Each row is a point. Examples show where two turns around zero, p and q, send a point. Where does a point land after both, in the order given? Backwards means that the second turn is done in reverse. Each puzzle has new turns, and all numbers are rounded.

Turn p:
[26  8] => [ 25 -10]
[ 14 -10] => [  4 -17]
[-46   4] => [-33  32]
[28  6] => [ 25 -13]
[-22  -8] => [-22   8]
Turn q:
[-7  2] => [-7 -1]
[-9  2] => [-9 -2]
[48 -7] => [47 13]
[10 11] => [ 5 14]
[-42 -10] => [-35 -26]
Where do these land?
q, then p backwards: [ 6 -8] => [10  2]
p, then q: [14  0] => [13 -4]
p, then q: [ 10 -31] => [  1 -33]
q, then p: [-29  38] => [-17  45]

Turn p:
[  8 -13  27   8] => [15  7 17 22]
[-24   3 -19  15] => [-27  -6 -19   7]
[-26 -10 -10 -13] => [-23 -21   7  -4]
[ 33   2  -9 -11] => [ 30  -2  -8 -19]
[-29   3  12 -15] => [-26   0  23  -3]
[38 16 -2 16] => [ 31  22 -22  -3]
Turn q:
[ 14 -16   4  10] => [ 17   0 -16   2]
[ 17   3 -22 -41] => [-21  20  -9 -39]
[-10   8  16  -2] => [ -2 -17  12   1]
[-25 -22   8  31] => [  4 -15 -11  42]
[ 4 27 -6  3] => [ 3 13 24 -5]
Where do these land?
q, then p: [ 11 -10   5 -16] => [  0 -16   1 -16]
q, then p: [-48 -26  -7   9] => [-30 -11 -26  38]
p, then q: [ 13 -19  -9   5] => [ 12  11 -19   1]
p, then q: [ 3 48 -7 -8] => [-31   8  27 -25]
q, then p: [ 13 -12  10   5] => [15 -9 -9 -6]
p, then q: [ 8 20  9  5] => [  0   7  20 -10]

Turn p:
[ -4 -10  -8  19 -14   9] => [-17  12  -7  16  -4  -8]
[ -3  25 -15  -7  -6 -12] => [ -3  10  11 -28   0  -8]
[ 34 -11  18  18 -12 -11] => [ 22   7  15  31   6 -20]
[ -6 -11   0 -36  14   6] => [ 14 -24 -21 -16 -10  13]
[-11   7 -12   4  30  10] => [-14  -7 -11 -11  24  16]
[-2 -7 13 15 -3 25] => [-4 13 -9 24 -1 16]
[ -7   7   5 -13  -9 -27] => [  3 -11  22 -15 -15  -8]
Turn q:
[24 18  4  5  2 18] => [ 15  17  -4 -12   7  23]
[ 21 -11   3  -1  14 -15] => [  8  -2 -29  10   1   0]
[ 0 -6 -6  5 14 14] => [-2 -4  2 10 13 13]
[-12  -6  16   0  -8  12] => [12 -3 21  6 -4 -4]
[ -6  -2  -4 -17  -1   3] => [  0 -12   4  -8   9  -8]
[  7  -3  -2   9 -35  16] => [  8  -8  16 -14 -26  19]
[-35  10 -11  -1  14 -48] => [-41  11 -10   8   0 -44]
Where do these land?
p, then q backwards: [ -8  -1  -4   1   7 -14] => [-11  -4 -10  -8  -4   3]
p, then q: [ -4 -11  -7 -32 -13 -10] => [  3 -25  -9 -17 -20  -6]
p, then q: [ 9 -7 17 12 12 13] => [-2 11  0 14  5 23]
p, then q: [18  9  3 14 25 27] => [-9 15 -7  7 32 24]
q, then p: [  7  24  11  24 -11 -24] => [ -3  29  17 -26 -13  -5]
p, then q: [-27  -8 -11 -27  -6  22] => [-14 -29  18 -26  -3   8]
q, then p: [  4  -7  -9   8 -13 -13] => [-10   6  -4   0 -18  -8]
